Each wall is flat, endless, passes through zero and stands at right angles to its row. A trip goes straight from one point to another. List the walls that it crosses, first one first.
In the rows, 100 means zero.

Walls:
(1): [114, 148]
(2): [104, 114]
(3): [57, 67]
(4): [102, 123]
(5): [73, 120]
(6): [138, 104]
(7): [70, 117]
Trips:
[134, 88] to [94, 61] -> 3, 6
[79, 114] to [84, 110] -> none
[82, 93] to [33, 95] -> none

Walls:
(1): [102, 114, 133, 115, 66, 122, 88, 72, 73, 74, 112, 93]
(2): [105, 78, 113, 78, 113, 112, 117, 95, 122, 117, 141, 45]
(3): [104, 62, 68, 107, 130, 98, 116, 112, 144, 112, 110, 73]
(4): [62, 36, 74, 132, 104, 103, 117, 115, 103, 168, 113, 110]
(5): [43, 101, 108, 123, 92, 101, 137, 56, 86, 97, 112, 113]
(6): [42, 95, 92, 113, 96, 141, 52, 77, 61, 114, 99, 120]
(7): [89, 106, 94, 148, 60, 93, 74, 101, 138, 68, 108, 102]
(8): [134, 89, 89, 35, 106, 66, 114, 102, 95, 69, 51, 62]
(9): [53, 62, 75, 92, 73, 71, 134, 103, 140, 114, 133, 140]
(10): [120, 86, 85, 124, 137, 117, 136, 131, 90, 80, 93, 96]
Trips:
[58, 131, 133, 55, 110, 125, 48, 70, 128, 61, 64, 108] to [66, 93, 78, 139, 70, 113, 89, 80, 118, 107, 87, 149] -> 8, 9, 4
[54, 123, 84, 128, 100, 62, 112, 117, 182, 80, 89, 61] to [185, 81, 124, 96, 67, 111, 88, 109, 121, 128, 107, 101] -> 5, 4, 9, 1
